Rows are points. To make a cloud, some directions were put in groups of two or more. Within a group, all points are equally far from the middle, so they leave a hole (a ring in 2 directions, a hollow ball in 3). The other directions are filled evenly. Then the cloud was stretched, turned, moved and blurred a little. How many holes are there, and how many directions does each take, smallest first?

Cloud (13 x 2)
[[-0.028, -0.027],
[-0.035, -0.007],
[0.027, 0.036],
[-0.035, 0.003],
[0.002, -0.048],
[-0.030, -0.023],
[0.019, -0.051],
[0.052, -0.031],
[0.005, -0.050],
[-0.006, 0.040],
[0.025, -0.050],
[0.057, -0.005],
[-0.034, -0.014]]
Holes: 1 (2)

Cloud (22 x 3)
[[0.010, -0.007, 0.004],
[-0.055, -0.009, 0.049],
[0.026, 0.012, 0.018],
[-0.052, -0.007, -0.012],
[0.014, 0.037, 0.033],
[-0.041, -0.007, 0.031],
[0.002, -0.066, 0.026],
[-0.002, -0.067, 0.070],
[-0.006, -0.046, 0.056],
[0.030, -0.048, -0.032],
[0.002, 0.000, 0.020],
[0.018, -0.009, 0.053],
[-0.043, -0.029, 0.060],
[0.031, 0.008, 0.026],
[-0.002, 0.026, -0.027],
[0.003, 0.012, -0.044],
[-0.040, -0.005, 0.016],
[0.015, 0.017, 0.031],
[0.022, -0.029, 0.044],
[-0.018, -0.061, -0.013],
[-0.050, 0.010, 0.012],
[-0.044, -0.041, 0.021]]
Holes: 0

Cloud (21 x 3)
[[0.051, 0.049, -0.022],
[-0.047, 0.000, 0.039],
[0.028, -0.009, -0.011],
[-0.014, 0.040, 0.020],
[-0.041, -0.015, 0.036],
[-0.013, 0.027, 0.060],
[0.021, 0.031, 0.056],
[0.005, 0.055, 0.038],
[0.046, -0.028, 0.034],
[0.011, -0.013, 0.025],
[0.040, 0.070, -0.009],
[-0.015, 0.047, 0.026],
[0.020, 0.014, -0.027],
[0.034, -0.006, -0.006],
[0.071, -0.017, 0.006],
[0.021, -0.028, 0.032],
[-0.054, 0.011, 0.036],
[-0.032, 0.000, 0.010],
[-0.017, -0.023, -0.011],
[0.011, -0.047, 0.040],
[0.016, 0.063, 0.010]]
Holes: 0

Cloud (28 x 4)
[[-0.061, -0.029, -0.016, -0.018],
[-0.022, -0.023, 0.036, -0.034],
[-0.044, -0.001, -0.063, 0.038],
[-0.027, -0.053, -0.004, 0.015],
[0.009, -0.004, 0.038, -0.039],
[0.014, -0.040, -0.010, -0.005],
[0.000, 0.013, -0.058, -0.031],
[-0.005, 0.005, 0.043, 0.040],
[0.021, -0.036, -0.018, 0.023],
[-0.051, -0.012, 0.032, -0.033],
[-0.062, 0.002, 0.000, -0.035],
[-0.043, 0.053, -0.010, 0.028],
[0.023, 0.050, 0.001, -0.035],
[-0.030, 0.011, 0.063, -0.017],
[0.026, 0.036, 0.042, 0.003],
[-0.040, 0.022, -0.031, -0.040],
[-0.049, 0.010, 0.039, 0.037],
[0.012, 0.008, 0.046, -0.034],
[0.030, 0.033, 0.026, -0.034],
[0.000, -0.048, -0.004, 0.000],
[0.018, 0.013, -0.060, 0.036],
[-0.040, -0.015, 0.020, 0.051],
[0.002, -0.046, -0.009, 0.024],
[0.029, 0.051, 0.015, -0.025],
[-0.040, -0.040, 0.012, -0.022],
[-0.040, -0.006, -0.071, 0.020],
[-0.043, -0.008, -0.068, 0.024],
[0.004, -0.021, 0.027, -0.037]]
Holes: 2 (2, 2)

Cloud (28 x 4)
[[0.003, 0.056, -0.041, 0.014],
[0.008, 0.060, 0.051, -0.009],
[0.043, -0.033, -0.012, -0.011],
[-0.010, -0.036, 0.051, -0.033],
[-0.059, 0.007, -0.033, -0.006],
[0.022, 0.022, -0.036, 0.035],
[0.037, 0.037, 0.046, -0.006],
[-0.024, -0.009, -0.042, -0.033],
[0.023, -0.040, 0.034, -0.031],
[-0.072, -0.012, 0.005, 0.002],
[0.027, -0.044, -0.023, -0.014],
[0.007, -0.038, -0.015, -0.045],
[-0.037, -0.037, -0.007, 0.030],
[0.024, -0.001, -0.034, 0.034],
[-0.052, -0.009, -0.037, -0.008],
[-0.020, 0.052, 0.023, 0.041],
[-0.043, -0.037, -0.002, 0.028],
[0.059, 0.004, -0.003, -0.005],
[0.021, 0.054, -0.021, -0.037],
[0.041, -0.009, 0.045, -0.008],
[-0.033, -0.034, 0.047, 0.011],
[0.019, 0.044, 0.054, 0.004],
[-0.060, 0.055, 0.022, 0.003],
[0.007, -0.012, 0.059, 0.015],
[0.004, -0.045, -0.033, -0.019],
[0.009, 0.019, -0.028, 0.047],
[0.054, -0.020, 0.007, -0.012],
[-0.017, -0.014, 0.036, -0.058]]
Holes: 2 (2, 2)

Cloud (51 x 6)
[[0.036, -0.009, 0.045, -0.038, 0.029, -0.007],
[-0.032, -0.061, 0.019, 0.025, -0.014, -0.021],
[-0.006, 0.026, 0.056, -0.017, 0.045, 0.016],
[0.004, -0.020, -0.033, 0.051, -0.051, -0.011],
[-0.036, -0.019, 0.025, 0.050, -0.030, 0.024],
[-0.034, -0.016, -0.024, 0.022, 0.049, -0.046],
[-0.031, -0.040, 0.045, -0.019, -0.036, -0.022],
[0.002, 0.024, -0.026, 0.059, -0.005, -0.062],
[0.023, 0.011, -0.030, 0.027, 0.034, 0.024],
[-0.057, 0.037, -0.034, -0.002, 0.005, 0.020],
[0.034, -0.012, -0.024, -0.056, -0.011, 0.008],
[0.007, 0.047, -0.030, 0.039, 0.005, -0.002],
[0.008, 0.046, 0.051, -0.023, 0.021, 0.017],
[0.021, 0.025, -0.023, 0.060, -0.006, -0.002],
[0.024, -0.024, 0.033, -0.054, -0.008, 0.048],
[0.025, -0.033, -0.053, -0.021, 0.000, 0.008],
[-0.055, 0.008, 0.020, 0.066, -0.003, -0.024],
[-0.017, -0.004, 0.024, -0.021, -0.082, -0.013],
[-0.053, -0.043, -0.040, 0.009, 0.006, -0.025],
[-0.022, 0.034, 0.031, -0.052, 0.029, 0.006],
[-0.016, 0.003, -0.035, 0.011, -0.078, -0.003],
[0.023, 0.034, 0.009, -0.051, 0.018, 0.010],
[0.016, 0.009, 0.040, 0.063, 0.004, -0.045],
[0.007, 0.020, -0.033, 0.010, -0.008, -0.072],
[-0.036, -0.020, 0.046, -0.033, 0.002, 0.055],
[0.020, 0.047, -0.027, -0.009, 0.003, 0.016],
[-0.045, 0.031, 0.060, -0.002, 0.011, 0.023],
[0.023, -0.005, 0.022, 0.024, 0.058, 0.022],
[-0.046, 0.027, 0.063, 0.026, -0.015, -0.016],
[0.035, -0.030, 0.039, -0.010, 0.025, 0.044],
[-0.037, -0.001, -0.040, -0.033, -0.022, 0.049],
[0.029, -0.063, 0.029, -0.005, 0.012, 0.005],
[0.014, -0.002, -0.044, -0.021, -0.019, 0.049],
[0.004, 0.035, -0.014, -0.046, 0.027, -0.004],
[-0.030, 0.019, 0.018, -0.019, -0.078, 0.015],
[0.031, -0.017, -0.045, 0.010, -0.014, -0.046],
[0.013, -0.018, -0.019, 0.063, -0.040, -0.003],
[-0.008, 0.041, 0.060, -0.006, 0.029, 0.016],
[-0.019, -0.014, 0.031, 0.008, 0.070, -0.012],
[0.033, -0.020, -0.045, -0.029, -0.007, -0.017],
[0.007, 0.067, 0.014, -0.019, -0.009, 0.004],
[-0.044, -0.032, 0.019, 0.010, 0.056, -0.019],
[-0.025, 0.009, 0.005, -0.017, -0.086, -0.007],
[-0.034, -0.030, -0.034, 0.012, 0.007, 0.054],
[-0.058, 0.015, -0.008, 0.043, 0.025, 0.021],
[-0.035, -0.022, 0.045, -0.033, 0.003, 0.055],
[0.023, -0.057, -0.015, 0.011, 0.028, 0.027],
[0.032, 0.015, 0.032, -0.020, -0.027, -0.057],
[0.000, 0.013, 0.060, 0.022, 0.003, -0.063],
[-0.050, 0.019, 0.017, 0.068, 0.007, -0.020],
[-0.049, 0.015, 0.049, -0.033, -0.003, 0.042]]
Holes: 3 (2, 2, 2)
